Each point is reached from the start by the listed moves, each made 0, 1 or 2 times, or once backwards (-1), plus a little noise. Is the number of moves made odd or even? Then give how often each move was made.

Moves:
(1): [ 1.85 -0.18  0.87]
(2): [0.32 2.16 0.16]
(3): [-0.46  0.06  1.55]
Start: [ 0.09 -0.28  0.57]
Points:
[0.18 4.11 2.32] -> odd (0, 2, 1)
[-1.07  4.30  0.07] -> odd (-1, 2, 0)
[ 1.20  3.95 -0.56] -> odd (0, 2, -1)
[-1.38 -0.08 -1.91] -> even (-1, 0, -1)

Moves:
(1): [ 1.68 -0.14  0.18  0.62 -0.47  2.99 -1.75]
(2): [-1.41  1.97  0.00  0.73 -1.37  1.21  0.98]
(3): [ 1.25 -0.68  1.96  1.07  0.96 -0.29 -0.38]
(4): [ 0.35  0.03 -0.39  1.61 -0.98 -0.18 -0.30]
Start: [0.94 0.80 0.70 0.08 0.89 0.14 0.92]
Points:
[-1.68  3.38 -1.36 -0.04 -1.44  1.51  2.43] -> even (0, 1, -1, 0)
[ 0.90  2.66  1.24 -0.14 -0.06  4.53  0.48] -> odd (1, 1, 0, -1)
[ 3.81 -2.27  3.46  4.19  2.79 -4.91  0.28] -> even (-1, -1, 2, 2)

Moves:
(1): [ 1.60 -1.47  1.15  0.61  1.16  0.05  0.39  0.05 -0.10]
(2): [ 0.90  0.49 -0.99  0.16 -0.28  0.65 -0.49 -0.07  0.29]
(3): [ 0.44  0.48  0.66 -0.47  0.21 -1.02 -0.44 -0.28 -0.69]
(4): [-0.25 -0.11  0.89  0.91  0.26  1.48 -1.31 -0.50 -0.21]
(5): [-0.18 -0.85  0.00 -0.29  3.07 -0.83 -1.04 -1.47  0.37]
(6): [ 0.27  0.63  0.42 -1.91  0.75  1.03 -0.46  0.56  0.60]
(7): [ 0.31  1.41  0.23  1.32  1.40 -0.49  1.29 -0.15  0.04]
(8): [-0.88 -0.19 -0.33  0.27  0.05  0.35 -0.14  1.84 -0.84]
Start: [ 0.20  0.74 -0.19 -1.26  0.27  0.56 -0.06  1.00  1.11]
Points:
[ 6.19 -0.38  0.39 -0.36  6.96  2.38  0.09 -1.64  3.91] -> odd (2, 2, -1, 0, 1, 1, 1, -1)
[ 3.57 -1.01  0.76 -3.45  3.73  3.07 -5.14 -0.54  1.55] -> even (1, 2, 1, 1, 1, 1, -1, 0)
[-4.33  1.80 -0.11  3.37  8.00 -1.51 -0.64  0.41 -0.75] -> even (-1, -1, 0, 1, 2, -1, 2, 2)
[ 1.00 -0.17  0.43  2.84  2.12 -0.55  1.92  2.13 -0.35] -> even (1, 0, 0, 0, 0, -1, 1, 1)
[-2.43  2.95 -2.13  0.15  0.29  1.45  1.19  2.96  1.05] -> even (-1, 0, -1, 0, 0, 0, 1, 1)

Moves:
(1): [ 0.11 -0.66  0.81 -0.55 -1.10 -0.27  0.72 -0.38  0.49 -0.09  0.80  1.02]
(2): [-0.19  0.91  0.83  2.05 -0.21 -1.75 -0.19  0.36  0.95  0.02  0.53  0.06]
(3): [ 0.01 -1.24 -0.34  1.40 -1.59  0.34 -0.14 -0.73  0.35 -0.51 -0.37 -0.09]
(4): [ 0.56 -1.20  0.61  0.92 -0.03  0.63 -0.59 -1.17  0.57 -0.32  0.08  1.31]
(5): [-0.75  0.11  0.94  1.16 -1.50  1.39 -0.40 -0.23  0.18 -0.45 -0.93  0.49]
(6): [ 0.87  0.12 -1.24 -0.84  0.32 -0.12  1.00 -1.17  0.89  0.66 -0.80 -0.73]
(7): [-0.51  1.53 -0.21  0.66 -1.14  1.92 -1.39  0.75  1.58 -0.72  0.28  0.62]
(8): [ 0.78  0.33 -1.48  0.66 -0.22  0.01  1.02 -0.62 -0.83  0.29  0.16 -0.38]
(9): [-0.10 -1.22 -0.48  0.30  0.94  0.90 -0.04  0.90  0.26  0.94 -0.25  1.40]
Start: [-1.96 -1.41  0.75  0.25  1.43 -1.31 -0.78 -0.53 -1.63  0.14  0.01  0.74]
Points:
[-3.77  0.62  1.59  8.82 -0.17  3.32 -5.59  2.53  4.10 -0.18 -0.37  5.84] -> odd (-1, 2, 0, 1, 1, 0, 2, 0, 2)
[-1.45 -0.39  0.49  5.95  0.31 -0.74  1.76 -0.29  0.76  2.69 -0.52  4.16] -> odd (1, 2, -1, 0, 2, 1, 0, 2, 2)
[-3.87 -0.92  6.53  3.11 -0.99 -2.28 -0.61 -0.12  3.32  0.98 -0.06  5.23] -> even (2, 2, -1, 0, 2, 1, 0, -1, 1)
[-1.45 -2.62 -1.49  0.43  2.00 -4.88  1.27 -0.06 -5.46  0.67  1.30 -1.44] -> even (0, 0, 1, -1, -1, -1, -1, 1, 0)
